Each row is a point. The last column is the point's height on a tilted bowl or saddle (a function of degree 2), plus a little noise. Count its main directions that bend up, bend down and stay straight.

Points (12 x 3):
[[-30  13 -26]
 [-22   2 -23]
 [ 26   6 -22]
 [ 10 -46 -33]
 [-23  13 -24]
 [ 73 -52 -64]
 [-51 -51 -46]
 [-24   2 -23]
 [-42  42 -41]
 [ -3 -60 -41]
 [ 54 -19 -37]
 [ 40  14 -27]]
Directions: 0 up, 2 down, 0 straight

Points (10 x 3):
[[ 26  61  55]
 [ -6 -31 -24]
 [-61  21  48]
 [ 33 -17 -12]
 [-57  31  47]
 [ 51 -43  53]
 [-11 -55  18]
 [ 14 -43  -3]
 [-20  -9 -33]
 [ 11  26 -23]]
Directions: 2 up, 0 down, 0 straight

Points (17 x 4):
[[-10   7  70 -21]
 [ 33  20   2   3]
 [ 20  10 -37  14]
 [-12  -4  11  -2]
 [ -5 -73  50  52]
 [-51  55 -19 -85]
 [ 40  37  20  11]
 [-34 -11 -59   1]
 [ 74 -21 -24 -67]
 [-18  53 -65 -10]
 [-24 -13 -43  10]
 [-45  55  -3 -67]
 [  9   0 -26  10]
 [  0  50  12  11]
 [-57  -9 -38 -36]
 [  9 -18 -59  28]
 [-15   6 -41   1]]
Directions: 1 up, 1 down, 1 straight

Points (18 x 4):
[[ -6  67  23   4]
 [ 39 -16 -41  24]
 [-16 -26  79  74]
 [-16 -24 -46  58]
 [-64 -15 -14   4]
 [ 18  55   5  -1]
 [  4  36 -44  29]
 [-42 -55 -39  34]
 [-37 -12  39  30]
 [-52  22   0   4]
 [-49  14  42  28]
 [ 48 -10 -41  13]
 [  0  13  -5  25]
 [-48  23  34  21]
 [ 62  14 -38 -15]
 [-17  49   5   8]
 [-21  10  74  86]
 [  5 -16 -30  38]]
Directions: 1 up, 2 down, 0 straight

Points (27 x 5):
[[  9   7  42  14  -1]
 [-16 -23  11  28  11]
 [-17 -28   9  -2  12]
 [-17   3 -16  -4  11]
 [ 10  22  41  -4  10]
 [  8 -28  24   1   3]
 [ -1  -4  23 -18   9]
 [-95   4  13 -56  95]
 [  5  -3  -1 -34  17]
 [ 27 -12 -18  -4  15]
 [-35 -52  38 -12   4]
 [-20  12 -29  58  27]
 [-11  14 -26 -15   6]
 [-27  41 -31 -14   8]
 [-16  35 -50 -20 -13]
 [-15  50  -3  -9  24]
 [-30  13  30 -18  16]
 [ 33 -25  -1 -25  27]
 [  7  80  26  30  57]
 [ 33  42 -10  49  38]
 [ 15  12 -21  15  10]
 [ 22 -37 -45   8  14]
 [ -2  11  11  40  16]
 [ 16 -21 -20  30  16]
 [ 42  38   2  25  39]
 [ 23  34  42 -53  45]
 [ 11 -14  -8 -52  27]]
Directions: 3 up, 1 down, 0 straight

Points (22 x 5):
[[ 51  17 -34  -4 -26]
 [ 41   8  48 -13 -26]
 [-27  50  30   6 -33]
 [-47 -13 -34   7 -25]
 [-57  31  27 -35 -37]
 [  5   7 -63   7 -30]
 [-79 -85 -24  42 -76]
 [ 60 -23  -8  22 -23]
 [-35 -20  57  18 -38]
 [-18   4 -41   9 -21]
 [ 76  -2  51  -5 -35]
 [  9 -25   9 -21 -15]
 [ 16 -28   6  75 -39]
 [  8  72  72  20 -63]
 [  3   1  19  13 -14]
 [-20  62 -15  20 -36]
 [  7  18  16  26 -18]
 [-14 -35  43   5 -27]
 [-51  80 -44 -25 -58]
 [ 19  18 -49 -43 -31]
 [ 23   3  50  33 -28]
 [ 33   0  -3  45 -23]]
Directions: 0 up, 4 down, 0 straight

Points (26 x 5):
[[-62 -24  30 -35 -29]
 [-87  71  57  -9 -95]
 [-64   4 -14   7 -11]
 [ 15  -3  44 -33 -12]
 [ 39   1   3  25   4]
 [-41  -5  57   7 -10]
 [ 42  20 -49  12 -18]
 [ 31  13  -8 -29  -7]
 [-23 -21   0  21   9]
 [-24 -12 -18 -41 -13]
 [ 26  80 -45 -19 -60]
 [ 51 -24   1  38 -10]
 [ 13   0 -69  42 -31]
 [ 47  26 -11  -4  -7]
 [ 20  15  48 -27 -13]
 [ 12  57   2 -55 -48]
 [-55  59  95   6 -85]
 [  1  16  13 -54 -24]
 [-10  22 -19  -8   2]
 [  8  51  70 -39 -56]
 [ 47  72 -45 -16 -57]
 [ 23  -4  46 -30 -13]
 [ 32  37  41 -16 -17]
 [-59  -3 -20  22 -10]
 [  1  10  14   0  11]
 [ 19  -3  20 -37  -8]]
Directions: 0 up, 4 down, 0 straight

Points (48 x 7):
[[ 14  66  57  48 -23 -24  59]
 [ 50  47  95 -20 -31  37  59]
 [-21   9  27 -22  28   8  20]
 [ 23   5  -4 -32   9 -24  17]
 [  5 -43   0 -32   6 -49  25]
 [-15 -44  11  26 -48  66  37]
 [ -1   6 -27  -1  19 -22   5]
 [ -1   7 -13 -89  -9  14  57]
 [ 43  65  60  -5   8  -7  59]
 [ -3  42   7 -32  33  -1  31]
 [-13 -14  39 -22  23 -25  24]
 [ -5   0 -80 -13  22 -18  33]
 [-42   6 -55  12 -42   1  28]
 [-30 -44 -22  47  -8  42  43]
 [-71  83   5  39   7  12  78]
 [  5  56 -43  29  22  -7  32]
 [-15 -19 -33   8  75 -61  39]
 [  3  -3  81  -9  39  39  48]
 [  0 -10 -61 -27   8  -9  24]
 [ 20  -5  11 -15  41  36  26]
 [-68   1  62   3  33  30  62]
 [ 57  38  20  64 -24  30  48]
 [-37  23 -37 -30 -31  44  28]
 [ 11 -24 -32  25 -51 -27  19]
 [ -6  28  61 -28 -56 -10  42]
 [ 45  -9  10   8  47  -9  39]
 [ -7 -15   5 -54  38  -7  42]
 [-24  22  14 -14 -73  19  27]
 [-46   8  -2 -17 -13 -66  17]
 [-40  -9  34   8 -41  -7  21]
 [-10  39   2 -27  52  61  44]
 [-31  19  -7  21  45 -38  21]
 [-46 -42 -61  40  38 -13  52]
 [ -2  -1   3   9 -27  -8  -1]
 [ -7   3  -4   7 -59   8  11]
 [ 54  19 -20   5  18  38  28]
 [-28  40  16   2  24 -11  20]
 [  9 -38  46  23   4  17  28]
 [-18  26   0   2   5   8   3]
 [-64 -56  18  16 -27 -14  51]
 [-13 -35  -6  41 -14  -6  15]
 [  0   6 -52   6 -14  -8   8]
 [-35 -68 -43  18 -20 -62  31]
 [  3 -15   7  74   7 -35  26]
 [  0  18 -31   1   3 -35   3]
 [  5  29  50   3 -14  -5  15]
 [ -3 -10  32 -50  36 -54  49]
 [-17 -11  36  25 -56 -34  27]]
Directions: 5 up, 0 down, 1 straight

Points (42 x 7):
[[  0 -26  -7 -17 -22 -20   8]
 [ -8   1  18 -18   8  12 -20]
 [-46  25  20 -25  12  -2 -25]
 [ 32 -12 -22  11 -24   5  17]
 [ -2   2 -18  -7  42 -10   4]
 [ 10  -3  17  66  29  35  53]
 [-25 -43 -15 -48  16  15  38]
 [-26   5 -22  -1  44 -30  23]
 [-95   3 -47 -20   3 -13  95]
 [-53  31  37 -11 -10  -5 -16]
 [-30  18 -29  16   6   5   0]
 [ -9 -43 -30 -40 -14 -20  64]
 [-18  -6   1   6  20  16 -21]
 [-17  21  23  25 -19  12 -33]
 [-17  14  -9  -6  -3  -9 -17]
 [ -3 -15 -12  55  33  40  40]
 [  8  -6  34 -27   9 -12  -5]
 [  3  13 -37  26  -6  24  25]
 [ 56 -26 -48  -6 -43 -10  50]
 [-10 -23  35  33   5 -13  30]
 [ -3  -4 -18   1 -21  11  -2]
 [ 21 -10 -10  24 -12  33  37]
 [-29 -18  15  21 -52  13  18]
 [ -9   9  26   7 -44  26 -26]
 [ 23  30  33 -11 -10 -14 -29]
 [-70  14 -27 -16  22  29 -40]
 [ 22  44  58  24   6  21  25]
 [ 12 -16 -39 -22 -30 -19  28]
 [-29 -15  35  41  29  10  13]
 [-31  54 -20  38  44   7  23]
 [  7 -45  -8 -42  -9  13  60]
 [  3  11  46  -7  17 -23  -3]
 [ 57  14  12  32 -15  24  39]
 [ -6 -19  22  -3 -14  -2  -3]
 [-20  47  18 -41 -28  11 -22]
 [ -8  -4 -57  -6 -55   7  63]
 [  8 -28 -28 -29  39  -1  35]
 [-22 -18  42  19 -16 -51  61]
 [ 29  -5 -32  16 -66 -32 -25]
 [  0  -7  21 -11   7 -16 -15]
 [ -3   1 -27  25 -39 -54  17]
 [ 24  20   6 -16   9 -18 -17]]
Directions: 4 up, 1 down, 1 straight

Points (64 x 9):
[[ 28  19 -37   1   6  26  -7  16  21]
 [  7  47  17   4  21  30   9  28  34]
 [ -7  38  11  33 -34  -2 -15  -2   6]
 [ 20 -11  29 -27  -5   8 -57 -22  27]
 [ -4   1  -6  20  11  26 -10  -5   8]
 [ 25 -33  18  -8  29  30  -3 -17  28]
 [ -8  -4  35  10  30  16  49  36  45]
 [ 20  -1 -27  11   8   6  27 -24   4]
 [ 42 -32  -1   9  51  -1 -47  -6  48]
 [ 95   3 -31   7  34 -41 -33  51  95]
 [ 31  26 -18 -17  15  11 -31 -12  22]
 [  7  -1   8  -6  36  -5  -8 -10  16]
 [-36 -17 -10  -6   6 -28 -58 -35  46]
 [-41 -16   1   6  50  57 -24  15  51]
 [ -9  18   1  28  -5   9 -31 -69  19]
 [  0  28  -5 -58 -40   6  23 -10  19]
 [-25  -8   2 -28   8  -5  13  23  20]
 [ 25  20  51  26  -7  34   4 -22  23]
 [ 12  12   9   1 -28  20   5  -5  -3]
 [-10  -9   5  -3  -6 -33  49 -23  25]
 [ -8  13  31   1  17  -5  20   4  20]
 [ -4  14  12 -24  16 -18 -13 -12  14]
 [ -2 -49  26 -10  15  -3   5  38  28]
 [ 52  -4 -27  26  36   0  29  46  41]
 [ 11 -42 -38  -9   9  -3   7   4  16]
 [  0 -22 -12 -52  39   9 -56  11  42]
 [ -6  23  12  13 -10   0 -11  19  12]
 [-42  12  16   2  -3  20 -29 -10  37]
 [  8 -35   1 -12  46 -15 -29   5  26]
 [ 30  35  -3 -11  39 -48 -25  16  42]
 [-32  -4 -44 -45  68  30  19  30  53]
 [  2 -16  25  -8 -42 -25  20  30  15]
 [-22 -13  37  52 -21   0  13  18  34]
 [-26  29 -10  19  25 -21 -59   4  54]
 [ 16   1  12  18  17   6  -9  -4   7]
 [-56   7 -16 -21 -19  16 -23 -27  49]
 [-41  -1  29  -6 -33  18 -25  10  41]
 [-33 -54  20 -15 -14 -18   1  -4  33]
 [ -8  -7 -21  32   8 -33  22  -5  16]
 [-37  43 -13   6  18  20  40 -19  41]
 [ 19  -3   2 -44 -30  36 -22  -9  20]
 [ 22 -21  -3  55 -17   4  30  -5  -1]
 [ -4 -47 -37  -3   2  -7  13  27  23]
 [-53  50  -3 -26 -13  28  -8  -3  62]
 [-14  35 -31  63  -9 -38  -1   6  32]
 [-26 -42  24  15  14  -4 -18  27  34]
 [-25  29  23  33 -12  13  -1  -2  21]
 [ 35  -6 -19 -17  24  -4 -39  15  25]
 [ -9  -6 -14 -26   6  30 -26  35  30]
 [-49 -19  -1  42 -18   2   0  34  41]
 [ -1 -19   3   8   0   2  20  71  38]
 [-21  14 -52  -8  -4  -3   2  14  33]
 [-13  53   6  25  -2  -3  -1   5  21]
 [  6  -9 -40 -22   1  26  11  12  21]
 [  9  16   6 -34  35 -12  33 -12  27]
 [ -2 -12  11 -27  13  21  17   7  17]
 [-12   9  -4 -27 -20 -26   9 -15   9]
 [ -4 -25   8 -30   6  33 -24 -26  30]
 [  0 -20  21 -20 -15 -32  -7 -19   6]
 [ 10   5  27  27  14  25  17  14  19]
 [ 86  17  -4   5  16  -7 -25 -13  32]
 [ 59  47  13  31 -37  30 -36   4  19]
 [  9  14 -26 -20 -52 -21 -39   6  13]
 [-11  14   9  23 -19 -23 -26 -16   7]]
Directions: 6 up, 0 down, 2 straight
